Every row gives one point. The points of each table are mixes of a few directions, plus a little noise. Count the directions of each table, and those that both share. Where both have some left over, give the other angles between the two spaces (their principal angles), to ten degrees, smallest first.

First, 6 rows:
+0.60  -0.13  +0.40
-0.44  +0.10  -0.29
-0.30  +0.07  -0.20
+0.12  -0.02  +0.08
-0.43  +0.10  -0.28
+0.46  -0.10  +0.31
Second:
+0.08  -0.29  -0.04
+0.26  +0.44  -0.07
+0.46  +0.45  -0.13
-0.40  -0.22  +0.12
-0.41  -0.37  +0.10
Directions: first 1, second 2, shared 0; angles 50

First:
-0.59  -0.26  -0.21  +0.03
-0.42  -0.09  -0.12  +0.33
+0.15  +0.95  +0.15  +0.05
+0.29  -0.33  +0.07  +0.19
+0.22  -0.16  +0.04  -0.18
-0.03  -0.34  -0.05  -0.16
+0.20  -0.34  +0.01  -0.24
+0.18  +0.57  +0.11  -0.01
Second:
-0.17  -0.26  -0.32  +0.11
+0.36  +0.56  +0.67  -0.23
+0.25  +0.39  +0.47  -0.16
-0.09  -0.14  -0.17  +0.06
-0.27  -0.42  -0.49  +0.18
+0.17  +0.26  +0.31  -0.11
-0.23  -0.36  -0.44  +0.14
-0.03  -0.03  -0.04  +0.01
Directions: first 3, second 1, shared 0; angles 30

First (8 x 6):
+0.26  -0.24  -0.26  -0.41  +0.56  -0.27
-0.02  +0.34  +0.48  -0.09  +0.08  -0.10
+0.00  +0.45  +0.44  +0.21  +0.14  -0.26
+0.18  -0.43  -0.55  -0.15  +0.28  -0.11
-0.22  +0.04  +0.06  +0.32  -0.50  +0.30
+0.12  +0.03  -0.04  +0.05  +0.35  -0.31
+0.00  -0.24  -0.22  -0.13  -0.12  +0.18
-0.30  +0.01  +0.12  +0.20  -0.75  +0.56
Second (7 x 6):
+0.32  -0.20  +0.13  +0.39  -0.13  -0.45
-0.16  +0.22  -0.15  -0.28  +0.08  +0.39
-0.04  +0.10  -0.07  -0.10  +0.03  +0.17
-0.98  -0.41  +0.32  -0.55  +0.31  +0.05
+0.71  +0.34  -0.26  +0.37  -0.22  +0.02
-0.06  -0.23  +0.16  +0.10  +0.00  -0.26
+0.22  +0.16  -0.12  +0.08  -0.06  +0.08
Directions: first 3, second 2, shared 0; angles 50, 80

First:
+0.15  +0.68  -0.75  -0.27  -1.01  +1.00
+0.11  -0.13  +0.13  -0.01  -0.43  +0.05
+0.08  -0.17  +0.26  +0.10  +0.12  -0.30
-0.02  -0.24  +0.02  -0.14  +0.40  -0.04
+0.02  -0.17  +0.17  +0.03  +0.12  -0.18
+0.12  +0.14  +0.10  +0.18  +0.28  -0.30
-0.37  -0.16  +0.02  +0.01  +0.20  -0.04
+0.21  -0.13  +0.10  -0.04  +0.27  -0.15
-0.30  +0.17  -0.05  +0.16  +0.05  -0.06
Second, 7 rows:
-0.19  +0.05  -0.35  +0.10  -0.06  +0.26
+0.12  +0.20  -0.39  +0.48  +0.05  -0.04
-0.20  +0.51  +0.10  +0.07  -0.17  -0.04
-0.03  +0.16  +0.00  +0.04  -0.06  -0.01
-0.20  -0.06  +0.26  +0.10  +0.37  -0.35
+0.00  -0.68  +0.70  -0.57  +0.33  -0.25
+0.50  -0.16  -0.31  -0.21  -0.43  +0.44
Directions: first 4, second 4, shared 3; angles 70

First:
-0.08  -0.16  +0.35  +0.42  -0.03  -0.08  +0.15  -0.12
-0.04  -0.05  +0.10  +0.15  +0.00  -0.01  +0.07  -0.04
-0.31  +0.34  -0.44  +0.25  -0.21  +0.55  -0.02  +0.29
+0.30  -0.35  +0.45  -0.19  +0.19  -0.53  +0.06  -0.30
+0.03  -0.25  +0.47  +0.30  +0.03  -0.24  +0.17  -0.22
-0.02  +0.51  -0.94  -0.69  -0.03  +0.46  -0.33  +0.42
+0.16  -0.04  -0.02  -0.25  +0.06  -0.13  -0.03  -0.05
Second:
-0.14  +0.05  -0.26  -0.01  +0.31  +0.32  +0.55  +0.27
-0.26  +0.07  -0.39  +0.10  +0.14  -0.17  +0.00  +0.42
+0.12  -0.25  +0.41  -0.19  -0.48  +0.03  -0.53  -0.49
+0.32  -0.08  +0.60  +0.07  -0.47  -0.28  -0.25  -0.09
+0.27  -0.03  +0.41  -0.05  -0.31  -0.15  -0.41  -0.39
-0.21  -0.47  -0.24  +0.12  -0.09  -0.12  +0.25  +0.24
+0.11  +0.24  -0.29  +0.06  +0.54  +0.08  +0.32  -0.33
-0.20  +0.49  -0.25  -0.13  +0.34  +0.32  +0.10  +0.37
Directions: first 2, second 5, shared 0; angles 30, 70

First:
+0.12  -0.17  +0.07  -0.53  -0.18  +0.14  +0.19  -0.18  -0.51
-0.21  +0.31  -0.13  +0.96  +0.34  -0.26  -0.35  +0.34  +0.94
-0.05  +0.07  -0.03  +0.22  +0.08  -0.06  -0.09  +0.08  +0.22
+0.18  -0.29  +0.12  -0.85  -0.30  +0.22  +0.30  -0.29  -0.83
-0.01  +0.02  +0.00  +0.04  +0.01  +0.00  -0.01  +0.01  +0.03
+0.00  -0.02  +0.01  -0.04  -0.01  +0.01  +0.01  -0.01  -0.04
-0.04  +0.06  -0.03  +0.19  +0.06  -0.05  -0.08  +0.07  +0.20
+0.19  -0.28  +0.11  -0.83  -0.29  +0.22  +0.30  -0.28  -0.82
-0.11  +0.16  -0.06  +0.49  +0.18  -0.12  -0.17  +0.17  +0.47
-0.08  +0.12  -0.04  +0.35  +0.12  -0.09  -0.12  +0.12  +0.34
Second (9 x 9):
+0.03  +0.14  +0.09  -0.06  +0.19  +0.45  +0.81  +0.04  -0.53
-0.09  +0.22  +0.15  -0.02  +0.09  -0.13  +0.37  -0.66  +0.32
+0.13  +0.27  +0.03  -0.10  -0.23  -0.06  -0.21  +0.37  -0.16
+0.03  +0.14  +0.00  -0.01  -0.18  -0.25  -0.38  +0.00  +0.24
-0.03  -0.38  -0.07  +0.01  +0.31  +0.53  +0.57  +0.15  -0.56
-0.18  -0.43  -0.09  +0.15  +0.21  -0.07  -0.10  -0.35  +0.33
-0.02  +0.22  +0.13  -0.08  -0.01  -0.09  +0.26  -0.39  +0.13
-0.07  -0.24  -0.25  +0.46  -0.01  -0.21  -0.93  +0.64  +0.41
+0.17  +0.09  +0.02  -0.36  -0.38  -0.15  -0.37  +0.19  -0.20
Directions: first 1, second 4, shared 1
